Rows are points. To make a cloud, some directions were put in groups of two or more. Within a group, all points are equally far from the middle, so they leave a hole (a ring in 2 directions, a hollow ball in 3). The other directions are filled evenly. Then the cloud was stretched, turned, moved and blurred a little. Count the holes, and give their numbers of directions, smallest first.

Cloud:
[[ 39  24]
 [-12 -42]
 [ -9  20]
 [-60 -50]
 [  4  42]
 [-34   4]
 [-42 -13]
 [-29  31]
 [  6  15]
 [-49 -23]
 [ -3  -1]
 [ -1 -26]
 [ -9  41]
 [ 18 -24]]
Holes: 0

Cloud, 31 rows:
[[ 21  18  33 -13]
 [-40  25  32  15]
 [-37   3   3  38]
 [-60 -11  13  13]
 [ 14  12  25  28]
 [-50 -18  23   4]
 [-55 -10  25  14]
 [-53   2  27  -4]
 [-27 -20   9 -17]
 [-25  20  -4 -23]
 [ 34  -1  20  -5]
 [ 15  -4  31  22]
 [ -3 -15  15 -25]
 [-17  -5 -16 -10]
 [  2  18 -18   8]
 [-52  14   9 -13]
 [-31  -7  -8 -16]
 [-41  36  -1   3]
 [-25  35  18  25]
 [ 19  14  -4 -18]
 [-27  30  -8 -13]
 [-10  -2 -18  18]
 [  0  -2  31  31]
 [ -4   0 -19  -6]
 [-42  -1 -17   1]
 [  3  12  -6 -25]
 [ 23  -7  -2   8]
 [  4  -1 -14  18]
 [ 20  -7  -1  14]
 [ -4  -3 -17 -10]
 [  6  30  29  20]]
Holes: 1 (4)

Cloud:
[[-19   5  46   5  -4  -5]
 [  6 -39  -9  18  11  -1]
 [ -7 -34  -5 -27  13  -2]
 [-15   8 -14  -5 -22  -3]
 [ -5 -14 -50   9  -7  19]
 [  8 -28  -9  45  11  40]
 [ 39  27 -10   5   4   2]
 [ 41   0  -9  -1   0  56]
 [ 28   2 -23  -4  17  -5]
 [ 14   2 -15  -5  31   9]
 [  4  24  38 -12 -15   8]
 [  5  11 -14 -23 -28  33]
 [ -4  23  31 -26  13 -13]
 [ 29 -28   2 -10   2   3]
 [  2  13 -16  20 -30  -8]
 [ 19 -15  -8 -26  -5  26]
 [ 25 -17   1  34 -28   6]
 [  4 -13   2  22  24  16]
 [ 33   2  22  -5  26  -1]
 [ 23 -44 -23   0 -27   1]
 [-38 -26  -3  -2  -7 -18]
 [ 23 -11 -41  14   6  -2]
 [-40 -26  -4 -11   3 -36]
 [ 13   8   7 -22  16   8]
 [-10 -12  20  19 -11 -27]
 [-13 -16   5  21 -33 -16]
 [ 13 -60  -3  -5   5  12]
 [ 29 -36  11  12 -29  -3]
 [ 15  11  41  10  41   4]
 [ 21  10  33   9   4  11]
 [-23 -33  -1 -35  -4 -11]
 [ 29  38  -6  -7 -39   2]
 [  7   2  -5 -32  -4  17]
 [ 12 -26  49  13  23 -12]
 [ -9 -24  19  18 -24  25]
 [ 20 -37  44  12  21  14]
 [-19   0  44  -3   3 -14]
 [ -3  -5 -12  12 -10 -18]
 [ 23 -29  17  -5 -11  29]
 [ 19 -12  46   4 -11  -4]
 [  2 -20 -16 -31 -35  20]
 [ -2 -27 -30  48   5  26]
 [-24  15  -4  -9   9  11]
 [  3   9 -33  15  -3  16]
 [ -1  -6  54 -23   5   8]
 [-26  -9 -19  31 -31  28]
 [ -5 -27  12   7  28  -3]
 [ 35   8  -9   8   5  30]
 [  1 -16 -31 -17 -31   2]]
Holes: 0

Cloud:
[[  9 -15   5   1  26 -36   6 -14]
 [ -2  -8 -19   2 -10 -18  19  13]
 [ 32  28  -6 -19  -1  37 -10 -14]
 [-10 -17   9  33  16 -15 -12 -20]
 [-21  -2  -9  15  21 -38   8  14]
 [ -6 -25 -17  29 -14 -39  -9 -27]
 [-16 -17   4  34   3  -8 -17   5]
 [-29  26  34 -16  21  -9  -4   2]
 [ 13   9   2  -3  -7  10 -42 -17]
 [ 33  19  27  20  28 -26 -20 -12]
 [ 20  -2 -27  23 -36 -26  14  21]
 [ -2  -6  24  26  12 -34  10   3]
 [-12 -27 -25  32 -19   8   2  21]
 [  4   7   2 -28  32  -9 -13  -1]
 [ 28  24 -30  10   0   4 -38   9]
 [  5  17  12  12  -3 -33  28  -3]
 [-25  -6  17  31  29 -21   2 -16]
 [-26  20 -14 -10   4  -3 -27   2]
 [-24  23  -4 -36   3  11   5 -20]
 [ 10  36 -19  -2  -6  27 -14  -6]
 [-13  -6 -13  30   0 -15 -10  29]
 [  6  -9 -31 -15  33  -1   7 -15]
 [ 14  -7 -28 -14 -11   5  27   8]
 [-16 -34 -24 -14 -15 -13  -2  15]
 [ 11 -30 -11  16  -9   0   0  11]
 [  1  34  19  -6  13 -20  14  -3]
 [-14 -15 -26  -8  17   4   5  -2]
 [ -4 -12   4 -25   2 -23  -4 -17]
 [ 34   9  17  23  29 -19  -5   1]
 [ 23   9 -14  26   0 -13   2  12]
 [  9 -22  23   8  -5  -3  -4   5]
 [ 20  23  -9 -11  14  26 -37  12]
 [ 26 -16  -9  -4   9  23   4   4]
 [-16  19 -10   3  31   3 -29  28]
 [-22  -9 -41 -17  -8  15 -22  -9]
 [-28   8   3  -7  38  27  -3 -23]
 [ 30   4  15   2  19  33  -2   6]
 [ 18  13   9   5  30 -32  22   2]
 [-18  25   3  37  18 -20  14  13]
 [-38  -9 -30  10   4  -9   9  12]
 [ 37  27   7  -3 -15  22 -22  -7]
 [  6 -14   4 -13 -16  -3   5  -7]
 [-22 -15  20  13  -2  33 -11  -6]
 [ -9  17  12  -5  13   6  18 -23]
 [  4  10 -31   7   4 -21  20  32]
 [-49  19 -24  43   0  -9  22  20]
 [-37   1  -9  32 -12   7  -4  -7]
 [ -2   2   8  -2 -19   0  27  -5]
 [-27 -12 -13  -9 -16  33 -17 -10]
 [  9 -53  -1  14   5 -40  -9 -33]
 [ 38   1   9 -18   2  17 -30  -9]
 [ -8  21  15  24   1 -27  33 -16]
 [  6 -12 -12  27 -19 -24 -21 -18]
 [ 25   4  15  35   5 -24  22  11]
 [  3   3 -18 -33 -10   9  12   5]
 [-13  25 -12 -32  -4 -27  10  -6]
 [ 17 -11 -31 -33 -31  -6 -27   2]
 [  4  13 -15 -12  18  12  19  41]
 [ 11  30  25  11  30 -39  17  21]
 [ -7  -4 -33  -2   5 -60   3  29]
 [-29  -3 -15  -2 -26  21   6   9]
 [ 19 -23  17  11  -7  12   4 -26]
 [-19  17  44  18  17  -5  -7   5]
 [-34 -13  -8  28  -4 -26  19  11]
 [ 13  -3 -12  43  -1   7 -14   1]
 [-24  16  18  29  -2  25  -4  -4]
 [ 39   8   1  24  -2 -24   2  -5]
 [ 19  -6  12   9  19 -32 -28 -13]
 [-13 -16   4 -18 -27  -7  -6  -1]
 [  8 -28  -2  -1  -1 -18  24  14]
 [-15   5 -17 -17   6  22  27   9]
 [  5  18   8   5  32  15   0 -10]
 [-12   8 -38  32 -12  -2  38   0]
 [ 21  -4   4   3  22  21  -2 -41]
 [-11  18   4  -5  25 -39 -30  10]
 [-21  13  15  14  -7  -3 -10 -30]
 [ -6  -3   2  23  -2 -41   6  28]
 [-26  13  -7 -19  47   7 -27 -13]
 [  0 -13 -29  10   4 -32 -14  24]
 [ -8  -1 -10  11  16  42 -19  10]
 [  6   8  -6  10 -33   0  20  17]
 [ 13  22 -25 -13   7 -22  16   1]
 [ 11  -8  -4  -3  13   6 -10 -49]
 [  9  -8 -30 -12   1  20 -18  13]
 [ -9  10  -7  -1  17 -40  29  39]
 [ -1  16 -24  18   1  18  -8   2]]
Holes: 0

Cloud, 100 rows:
[[  1   0  36   0   0 -39  -7  -4   3]
 [-26  35   9 -17 -13   6  -4 -20 -10]
 [  3   9   7 -18 -25  -9  27  16  -4]
 [-30  -1   2 -41 -23  13 -10  11 -14]
 [-17  -7   5 -30 -28 -28   2  11 -12]
 [  1  -6 -12  -1  17   7  18 -24   3]
 [-42  -5  25   3   4  11  -6 -10  18]
 [-35 -15  16  -2  10  -4  13  -6  13]
 [ -3  13  10   3  13   0 -24   5 -23]
 [-50  23 -19 -24  12   3  22 -26  15]
 [-16  -2 -15 -27  14  11  18  29  12]
 [ 25  11 -21  27 -14   5  -9   9 -24]
 [  4  25  19  26  15  15  12 -28  30]
 [-39  14  18  -9 -23 -34 -24  -3  -8]
 [-20  12  19  -5  -4 -31  -9   2 -17]
 [ 31   9 -33  -5 -12   2 -29  -1 -17]
 [ 35  10 -32 -13 -12 -29  15   9 -11]
 [-14   3   4  12  -9   4 -10  21 -16]
 [ 32  34   3  51  16 -10  -5 -18 -10]
 [-21   9   7 -25 -20   0  20  14  -7]
 [-11   4 -15  -2 -27  -5  35  34  -6]
 [-11  -1   2 -48  -1 -18 -10   4 -10]
 [-19  25  17  14   3  21  -1 -38  -9]
 [ 23  -9  44  10  13 -13  15  -7  18]
 [ -9 -28   0  11 -18   7  14   6  10]
 [ 22  31 -13  27  26  13  12 -31  -3]
 [ -8  29 -27 -27 -10   4  16  28   9]
 [-12  39   6 -25   4  -4  -7 -23 -21]
 [  3   6 -26 -21 -28 -13  16  18 -12]
 [ -4  -1  -4 -31  -5  10 -23 -19   7]
 [ 17  38 -36  -7 -25  -8  27   4  -5]
 [ 16  36   2  21  -8 -19   9  15  -5]
 [ -2  18  17  19  -5 -11  -7  11 -11]
 [ -9 -18  24  -2   1  13   4 -24  21]
 [  4  -2   5   9  20  29   1  -2  16]
 [ 23  19 -36 -32 -13   7  17  18  -8]
 [ -1 -13   1   0  19  24   4  -4 -22]
 [ -8  19   4  -4 -28   9 -20 -30  -3]
 [-35   0  10  -5  11  20 -12 -60   7]
 [ 13   5  18  15 -20 -18  -2 -26 -18]
 [-22  13   6 -10  -1  26  13 -10 -12]
 [ -3   8 -19 -13 -23 -35  11 -22  -5]
 [ 13   4 -13  -3  22  38  47   0  -4]
 [-32  34 -23 -31  -8   5   1 -10 -15]
 [  2   8 -25 -10  12  35   6 -19  29]
 [ -9 -14 -19 -12  12  18  43  -1  27]
 [  0 -16   6 -39 -15  17  35  13  14]
 [  7  19 -21 -19 -14 -13  11 -12  19]
 [  2  15  -2  25  11  31  -1 -16   9]
 [ 38  -5  14  15   0 -19   1 -12   1]
 [-11  15   5  -3  25  15  -5 -17 -13]
 [ 33  23 -22  38  19 -18  -2 -16  -1]
 [-35   0   8  -7  13  -2  40 -15  -4]
 [-18  -5   6 -40 -12 -13  14  20  16]
 [ -2  11  26  13 -19 -21   6   9 -22]
 [ -7 -14 -19 -31  -2   8  36  -8  19]
 [-40  10  11  27  -7  -5  -2 -29   6]
 [-27   0  40  12 -12  -3  -7   0 -16]
 [-14 -17  34  -3  17  24  12  -4  27]
 [ -9 -23  -2 -12 -26  26 -11  15   4]
 [ 28  42 -18  -5  -6 -32  32  -5  20]
 [ 30 -18  24  17 -24   0  13  24  -9]
 [ -3  39 -11  11   5 -28  16 -13  12]
 [-30  -1   7 -55  -6  -8   6   0   9]
 [-24  12   1  10   3  34 -12 -15  -1]
 [  0  12 -10 -32 -15  14  23  34  -2]
 [ 18  28 -17 -12 -13  -9  17  17  28]
 [  7   5  -6 -12 -17 -21  -9  34  10]
 [-11  16 -36  18 -21  17   1  -9   2]
 [  9   9  -1  26  -5  13 -33 -25 -25]
 [-32  14  11  11   3  -8 -20 -17  -6]
 [-40  20  -3  20  -5  -7  -1 -34  -2]
 [-29  -7  31 -29 -16 -18   4   2  20]
 [ 16  19 -31 -40  14  -2  26 -33   3]
 [-51  46 -32 -32 -17 -14  11 -25  -5]
 [ -7  26  -4  -2  26   0  18 -41  18]
 [ -6 -23  -4 -24   3   2  42   3  28]
 [  1   1   4 -50  -1  -2  46  24  17]
 [ 28   1 -24 -24  -7  12   5  23 -27]
 [-15  11 -12   6  -5  29 -28 -38  -9]
 [ -8   6  -2  -6 -31 -13 -14 -19   8]
 [ 30  18  -1  -6  18  -4 -21  -7   4]
 [-20   9 -14 -16 -28 -15  14   2 -17]
 [ -8   7 -25 -29   7  15  39 -35  22]
 [ 28  25  -5   1 -11 -18   9  23  20]
 [-23  28   9 -17 -29 -14 -15 -13  -2]
 [ 14  26 -19 -32  -8   5 -18 -17 -19]
 [ 17  21  -4 -32  -6   1  31  -7  15]
 [-16  41 -34 -32   1  -7   9 -21 -31]
 [  1  -1   8  -4  19  28  27  -2  34]
 [ -5  -7  -1 -20  -6  -7   7  24  27]
 [ 20 -20  29  26   4 -14 -18 -21  -8]
 [  9  26  14   7  15 -25  -1  -6 -19]
 [ 32 -12 -18 -27  -3  -7   6  26  -4]
 [ -1  23 -17   2 -30 -22  23  37   2]
 [ 23  22  -6  35 -11  19  10 -13  -1]
 [-13   7 -11   8 -18   2  14 -31   1]
 [  5  24  -1  35 -19   3  -9  19  -6]
 [ -4   2 -28   5   2  28  20  -8   6]
 [  1   1  13 -20 -16  17  -3 -15  19]]
Holes: 1 (3)

Cloud:
[[-13  17  19 -10  -4   4  -1 -21 -17]
 [ 15  -4   5 -33  20 -22  -7  -2 -18]
 [ 21   3  18 -23   4   9  -2 -12 -47]
 [-20  20 -24  25 -19  17  16 -12   0]
 [  8 -40   3 -25   3  13   4 -35 -15]
 [ -2  -7  -9   7 -33  21 -37  -2  -7]
 [ 40  17   9 -11  19 -27   4  14  12]
 [-16  52  26   1  20   4  -4 -15 -23]
 [-11 -38  26 -22 -22  34  -2  -8 -29]
 [ 29  42  14 -28  -2   3  -5  50  14]
 [ -7 -12  15  -2 -14  21 -20 -28 -33]
 [ -9   7 -16  14 -24  -9  -3   2   4]
 [ 24  17  25 -25   4  24  -9   6 -18]
 [ -6 -25 -20 -18   2   6  -8   1  23]
 [ 19  21  -1 -37   0 -46  33   2 -29]
 [ -6 -14  11   5   5  36  -7  10  20]
 [  8  12 -17 -38 -12  12 -32 -23   2]
 [ 34  13  32  -8  10  -8 -11  -1 -25]
 [  2  16 -29  -9 -50   3 -13   1 -11]
 [-24 -36 -12  19 -20  31  27 -28  -6]
 [ 28 -20  -7 -34   5 -35 -17 -21  -1]
 [  9  22 -16  10 -26  19 -22   9 -20]
 [ 15   4  -7 -14 -46  17 -16  -9  -4]
 [-14  -3 -21 -17   2  32 -25   0  27]
 [ 14  -5   5  -2  18  11 -26  17 -50]
 [ 10  27  31 -43  17  -3  -2  11 -10]
 [ 41  31 -17 -12  12  -7 -27  15  40]
 [  1   8 -25 -22 -53   7 -11   9 -39]
 [-16 -16 -37  11 -17  19  10  12   7]
 [ 17  33  37 -14  24 -15 -21 -12 -34]
 [ 44  39  30 -55  23 -49 -13  -1 -22]
 [ 10  48  -3 -16  16 -26   7  -8 -31]
 [-13  20  17 -31   0  -9  24  22 -37]
 [-10  35  -7  31  -8  13 -22  -9  39]
 [ 34   0 -14 -18  -1 -10  -4   9  -3]
 [ 37  24  -5  -8  12 -22 -13   3  11]
 [ -6  17  26  -2  33   8   2 -21 -39]
 [ 37  14  32 -39   7  18 -16   2 -48]
 [  1  -4 -17 -12  32 -13  -4  20 -13]
 [ 13  -8   5   0 -24   2 -14  23 -42]
 [ 21  20  -4 -27 -20  41  14  13 -17]
 [-13  16 -20 -15 -32  18  -2   3  11]
 [-22 -17 -36  -4  -3   4 -13 -17 -22]
 [ 24  -3  -6 -23  30  -8 -29   8  14]
 [ 30  28   0 -18 -11 -17   7  -4 -17]
 [ 14  11  27 -22 -40 -12  10   3 -57]
 [  0 -15 -30  15 -47  -2  -6 -30   5]
 [-17   1 -24 -19   0  22 -20  20   8]
 [ 26  26  26 -34  16 -42  19  36 -46]
 [  3  17  -8  20 -14 -17 -29   0  28]
 [ 32  -5   6 -54  -3 -34 -18  -4 -29]
 [ 21   5  -4 -24 -50   1 -15 -45 -15]
 [  4  15 -25 -15 -14   5  27 -37 -27]
 [ 17   3  30 -51  27   6 -21  -1 -18]
 [ 26  26  33 -40 -27   3 -22  20 -28]
 [  5   5   1 -42  21 -25  28   9 -31]
 [-25 -25 -20 -24 -36   8   0  -9 -54]
 [  7   6 -25  13 -40  22 -34   5   3]
 [-17  39  -3 -40  12   7 -16  18   0]
 [ 12  19   1  15 -14  15 -14  16  16]
 [-14 -23 -41   9 -17  11 -20  -4   5]
 [ 40  -3  -2 -40  -3  26  -9 -11  -2]
 [-30   8 -34  10 -32  52   2   4  17]
 [-18  15   2 -18  24   6   1  -2 -21]
 [-13  14  -7  32  15  17  14  10   4]
 [-12 -19  15 -41 -19  13 -28  -6 -10]
 [  2 -13  -9 -19 -22  16   9  22   0]
 [  9 -15  14 -18 -28  31 -15  21 -18]
 [ -7  11  17 -37   7  24 -33 -15   2]
 [-12  20  -5  -2   1   1   0 -43 -33]
 [-10  16 -17 -10  -7  24  15 -17  -9]
 [  4  -2  17 -24  32 -17   2 -10   6]
 [  0   1 -11   3  16  26   9 -21 -11]
 [ 20  15 -20   4  -1   4 -10  31 -17]
 [ -5 -50 -13  -4 -23  40 -10   7   4]
 [  0  15   5  24  21  -6 -23  -2 -12]
 [  4   9  13 -36 -52  -2 -10 -28 -12]
 [ 24 -19  -3  -2 -18  33 -10 -21   0]
 [ 25  -5   7 -28 -50   4 -32  -7 -12]
 [ 12  44  30  -7 -21   9  14  -2   2]
 [ 21  17 -13   3 -16  -8  13 -15 -21]
 [  3 -18 -19 -16 -58  28  21  -6 -14]
 [  8 -11  18 -18   3  13   5  35   5]
 [ 14  -2  -3 -40   8 -31  15 -14   0]
 [ 11 -12  14  15   5  33  -3  16   2]
 [ 32  28  16 -60 -34 -14  -3  -9  14]
 [ 34  32  -1  14  -2   1  16  -4 -22]
 [ -5  28  19 -48  34   2  -5 -11 -10]
 [-10  17  11 -22 -13   1   4 -39 -38]
 [-43 -40 -50  22 -50  41  -7 -21  -6]
 [ 10  14  -8   5  26 -15 -14   2  -7]
 [  6  36 -23  11 -12  14  26 -13 -17]]
Holes: 0

Cloud (105 x 9):
[[ 39  -3  13  28  -9   8  24  16 -22]
 [-20 -10  -4 -17 -40  17  -1  14  15]
 [  4  -8 -11 -36  15 -26  -8 -29   8]
 [  8 -11  12 -20  13   2  20  18  23]
 [ 50  -4  10   3   3  -4   3 -23  -7]
 [ 13   3  12 -15 -53   1 -14 -15  -5]
 [ 13  -7  -4 -30  41  -9 -23 -11  18]
 [ -9 -15  25   2  -7  -3  18  12  29]
 [ -5  12  13   1 -55  27  10  10   7]
 [ -4   5  -1   3   9   3 -11  -7 -45]
 [ -2 -11  11  18  -3   5  41   6  -7]
 [ -4  -8  18  23 -53  12   1  12 -22]
 [  2  -7   6  10  36  17  13  19   5]
 [ -7 -12   5   0   0 -17   0  -3 -37]
 [  8  -9  31 -22 -10  -5 -16   9   2]
 [ 27   2  -4 -28 -26 -16 -18  -7  10]
 [ 15  -3   8 -18  15 -14   1 -16  23]
 [ 31  15 -17   1  -8  -8 -18 -31 -25]
 [ 26 -19  15  18 -20 -17  -7   5 -22]
 [-12 -17  -5 -21  41  -2   2 -12   8]
 [  9   7  10 -11 -20   3  32  20  15]
 [ 20   1  44 -21  -7   0   7  12   8]
 [ -7   0  18  -6  18 -12  17  -9  17]
 [-15  -1  -8  -4  16 -13 -27 -22  16]
 [ 13  -7  25  15  13 -18 -19 -12  -7]
 [ 13  20  20 -35   7   8  12   7 -14]
 [  0  13   5  -5 -53  19   9  -4  -1]
 [ -5 -14 -30  -9  18   8 -22 -21  -8]
 [-10  -9  17 -17  -1  35 -30 -13  17]
 [ -5   5   0   8 -25 -14  11  24  14]
 [ -7 -10  33  12  10 -14 -11   4   7]
 [-19  14  15   4  23   9   8 -15  18]
 [ 34  -2   8  17   0  24  11  13  -4]
 [ 32   0  16  11  20  31 -10   5  -3]
 [-17   4  -3   0 -25 -19  12  -2  -1]
 [-23  16 -14  -1  15  -8  -6 -16  -6]
 [ -4   9   8  31 -13  -6 -20  -9 -14]
 [-23  -9 -12  -2  13   8 -20 -52   0]
 [-18 -11  31  -1  22  -1  -6   4   4]
 [ 14   8  34   2 -47  25  21  36   1]
 [ 10  -5  14 -12 -13  28 -20 -34   8]
 [ -8  -4   3   6 -31  24 -12 -11 -33]
 [-14 -17  14  -2  11 -19   1  -8 -13]
 [-23  13 -19  -6  -4  25  -8 -10   8]
 [ 31   1  -1 -23   7   0 -34 -40  12]
 [-13  14   6  14 -24 -14  16 -19 -27]
 [-20  -6  11 -11 -33  18  -5  17  -8]
 [ -4 -16  -5   4 -30  -3  -6   0  20]
 [-27   7   3  31  -9  29  14   3  -2]
 [  7   0   1 -38 -40  -8  -1  -1   1]
 [ 15 -16   5  -5   2  -8  23 -10   6]
 [ 22  20  20   0  -6 -17   8   7 -35]
 [ 40 -22  -7   4  -8  -4  -9 -24 -14]
 [  6  13   3 -23 -43   1 -20  -9  20]
 [-31  11 -12  -6  18   3  -3   8   7]
 [ 21  -6  -2 -10 -15 -20 -14  16  13]
 [ 17   6   4  21  30  13  -2 -19  -1]
 [ 21   6   3   1   4  34   0   4  11]
 [  1  17  24  16   8 -13  15  17 -21]
 [ 44   0  17  -5 -13   8  10  -5   8]
 [-11  20   4  21  20   3  -4   6   1]
 [-12 -10  20  -7   5  23 -30  -8  -1]
 [ 28  -2  37  10 -24  25  20  26 -13]
 [  3  17  23  12  11  21   4 -24 -32]
 [ 14  14   9   0  10  11  -9  20 -24]
 [ 17  13   7 -27 -29   1  22  23   7]
 [-21   4 -30  -8   8   6 -20 -40  -6]
 [ 16 -10   5 -26 -20  -9 -11  -8  28]
 [ 40  17  18  -5 -32 -12  11   6 -31]
 [ 28  10  10   1 -36  27   6  22   2]
 [  4   8  15 -13 -11  10 -44 -24  -1]
 [ -5   0  26  -4  -6  20 -27 -30  11]
 [  3   0  -1  -8  19   1  -2 -46  10]
 [ 17  11  -6 -23  35  20   0 -10  -1]
 [ 34   1  13  18  20  27  -9  -3  -7]
 [  9   5  19  42 -24  -5  25  26 -13]
 [ 15 -16 -11   3 -23  -6  -6  12   2]
 [ 20 -16  21  15   7 -17   0  13  16]
 [  2 -16  -6 -20 -32   1  -5  -1  18]
 [ 45  -3  31 -13 -15  -2  -9  -1  13]
 [-10  -7  29  28 -15  15  16 -11   7]
 [ 15 -11  -5  21  29  15   0 -32 -12]
 [  7 -24  27   8  -8  15  10  -5 -27]
 [ 32 -10   6   2 -31  17 -32 -17 -10]
 [ 15  -4  21   5 -60  14 -12  18  -5]
 [ 28 -25   9  33   1   9  -7 -10 -14]
 [ 49   5  26  10 -19  15   8   5  -3]
 [  6 -15  24  46   8  25   8  -2 -18]
 [  4  -2  14  31 -21  22  -3  33 -23]
 [-10  19  23  13 -30  -3  23  -4 -15]
 [  2  27   7 -38  16  12   0  -6  14]
 [ 30  22  -8  -6 -16   9 -23 -19 -11]
 [ 24  -8 -17  -2 -17 -14   8   4 -26]
 [  6 -11   6  27   8   7  10 -26  -1]
 [  4   0  20   9  42 -14  13  -2  -8]
 [ 25 -24  34  19  -6   0  -2  26  -6]
 [ 24  25   8  -3  15  -5 -13  10  -8]
 [ 29   7  26  29 -19  32   5  15 -21]
 [ 12  16 -12   7 -14   9 -23  -5  12]
 [-17   5 -24 -32  18   2 -31 -22  16]
 [ 39  -8  11  22   9   6 -12 -20  -1]
 [ 13 -24  -1  33 -10  11 -20   0  -7]
 [  1  17 -22 -35   6   8 -31 -22   6]
 [ 22 -26  -6   3  10  10  -2  -9  -2]
 [ 15 -12  29  14 -24  12   4 -29 -22]]
Holes: 3 (2, 3, 3)
